Each row of a before or after table is a point. One or more steps were done to the points. Then noise was added and the rows were shuffled. The steps act on columns, c1 being the first. Name the steps. A step turns or swaps two columns, mirrors them in a line or flattens them onto one, adds a multiple of one to another, or multiplies or shifts one. Angles are multiples of 10 degrees, from the lower column toward the higher: turns from -170 to 170, lines from 10 to 170 but not 90. Use the fewest steps. Two steps may share a column if one is a turn and the other turns, adds or multiplies; they go together, in the order done. Otherwise the lowest column goes first.
In the rows, 128 means zero.

Before:
[[129 163]
 [135  95]
 [135 118]
 [136  91]
 [ 88 131]
 [ 98 170]
 [ 74 133]
 [127 143]
 [161  93]
 [166 123]
 [ 99  90]
 [153 184]]
After (12 x 2):
[[129  92]
 [113  82]
 [175 145]
 [166 102]
 [119 148]
 [113 158]
 [124 116]
 [144 178]
 [ 89 173]
 [130  96]
 [ 91 112]
 [166 151]]
Steps: mirror c1 and c2 in the line at 100 degrees

Before:
[[173 144 139]
 [198 121  68]
 [166  95 171]
 [137 142 164]
 [132 144 109]
 [148 157 102]
 [113 145 156]
 [113 101 153]
 [117 146 161]]
After:
[[127  93 147]
 [126 117  84]
 [149  99 148]
 [128 134 166]
 [147 101 149]
 [133 127 105]
 [ 79 109 163]
 [ 63 144  64]
 [103  90 113]]
Steps: turn c1 and c2 by -150 degrees; turn c2 and c3 by 40 degrees

Before (14 x 4):
[[ 99 134 146 112]
 [ 99 150 115 118]
 [145 156 122  88]
 [122 110 126 131]
 [126 152 113 148]
 [120 168 124 123]
 [107 134 105 135]
 [143 103 128 115]
 [105 141 117  83]
 [154 161 106 150]
 [122 200 101 143]
 [143 128 111 141]
 [119 161 100 120]
 [111 112  96 101]]
After, 14 rows:
[[112 159 203 118]
 [136 152 221 115]
 [118 104  92 115]
 [112 159 100  88]
 [135 142 200  84]
 [132 169 154 122]
 [112 201 194 142]
 [105 129 128 139]
 [118 152 158 149]
 [ 95 161 110 151]
 [113 112 230 100]
 [125 133 218 134]
 [133 108 143 131]
 [161 133 158 112]]
Steps: turn c1 and c3 by -130 degrees; multiply c3 by 3

Before (8 x 8):
[[116 110 118  75 144  95 175 147]
 [157 120 109 110  89  86 109 117]
 [123 126 105 110  88 117 107  84]
 [146  97 159 129  78 116 109  73]
 [102  99 158 140 136  87 118 204]
 [147  90 139 133 108 128  87 144]
 [106 112 177  77  93 126 156 151]
 [122 156 156  76 129 110 125 119]]
After (8 x 8):
[[142 156 150 133  80 117 153  72]
 [138 125  96 105  86 118 151  81]
 [161 152 108  62 142  96  85 148]
 [163 134  97 111  89  85 148 115]
 [166  96 146  77 130 112 125 119]
 [140 160 128 144 108 129 171 148]
 [104 154 149  87 134  87 140 206]
 [151 148 162  77  97 123 104 149]]
Steps: turn c1 and c4 by 50 degrees; add 0.7 times c6 to c4; turn c2 and c7 by -170 degrees; shift c3 by -10

Before (10 x 9):
[[108 124  67 188  98 116 153 161 130]
 [145 177  91 169 107 154 143 136 156]
 [132 120 116 103  89  99 154  93  88]
 [136  97 165 167 130 151 147  88 123]
 [ 71 170 105 122 103 121 139  85 146]
 [126 110 141 166  94 108 123 152 164]
 [153 110 122  99 152 137 152  90 170]
 [108 137 181 136 153  38  68 101 107]
 [146 103  58 136  84 117 120 106 158]
 [106 164 129 115 136 128  75 144  86]]
After, 10 rows:
[[ 69 124  88 137  84 129 101 144 163]
 [145  69 113 116 137 128 155  99  93]
 [105 152  69 188  98 128 127 148 100]
 [157 132  72 122 103 129 172 122 175]
 [146 152 160 166 130 128 100 103 160]
 [118 154 121 103  89 127 125  75 139]
 [ 91 135 111 169 107 129 179 155 134]
 [138 126 137 165  94 127 110 170 127]
 [105 155 139 100 152 128 114 145 182]
 [177  68 156 135 154 128 126  97 140]]
Steps: mirror c1 and c3 in the line at 70 degrees; mirror c2 and c7 in the line at 50 degrees; multiply c6 by 0; turn c8 and c9 by -60 degrees

Before, 14 rows:
[[113  89 149  98  88 129 171  92 104 155  93]
 [118 102 115 181 145 122  96 123 129 137 118]
 [111 136 144  97 128 128 155  69  73 179  89]
 [145 173 144 125  81  96 104 125  86 177 105]
 [113 161 151  91  89 153 116  98 114 182 135]
 [162 109 109 170 130 108 110  75 131 113 135]
 [103 104 111  96 109 121 155  84 147 215 111]
 [162 141 144 140 127 120 120 112 141 126  73]
 [143  87 115 141 169 120 145 113 142 145 156]
 [151 111  83 140 143 108 103 138 142 124 143]
 [149 166 185 137  97 110 114 109  84 176  95]
 [132 104 106 168 140 116 142 114 155 152 164]
 [195 125 147 150 108 139  96 110  88 153  80]
 [107 123  89 141 126 147 181 103 128 170 143]]
After (14 x 11):
[[138 122 130 183 148 101  96 136 128 138 120]
 [131  97 185  92 117 167 116 162 114  88 136]
 [ 77 158 121 171 127 101 109 168 133 149 137]
 [101 203 165 137 113 158 113 137  85  58  94]
 [124 135 163  97 151 137 155 190  74  95  89]
 [ 58 100 153 153 120 128  96 123  88 103  79]
 [109 161 130 141 147 104 104 111 141 171 145]
 [109 112 125 139 173  85 145 137 142 135 156]
 [136 123 213  96 155 104 155 179 146 115 113]
 [128  94 166  97 104  92 170 167 104  97  93]
 [ 91 158 122 138 124 137 120 131 140 113  74]
 [119 134 149 166 153 101 141 142 155 142 165]
 [110 241 187 126 108 157 104 126  85  96 107]
 [140  80 175 141 153 128 180 158 126 151 144]]
Steps: turn c1 and c8 by -160 degrees; turn c2 and c6 by 70 degrees; multiply c2 by 2.5; turn c3 and c10 by -110 degrees; turn c3 and c5 by 30 degrees
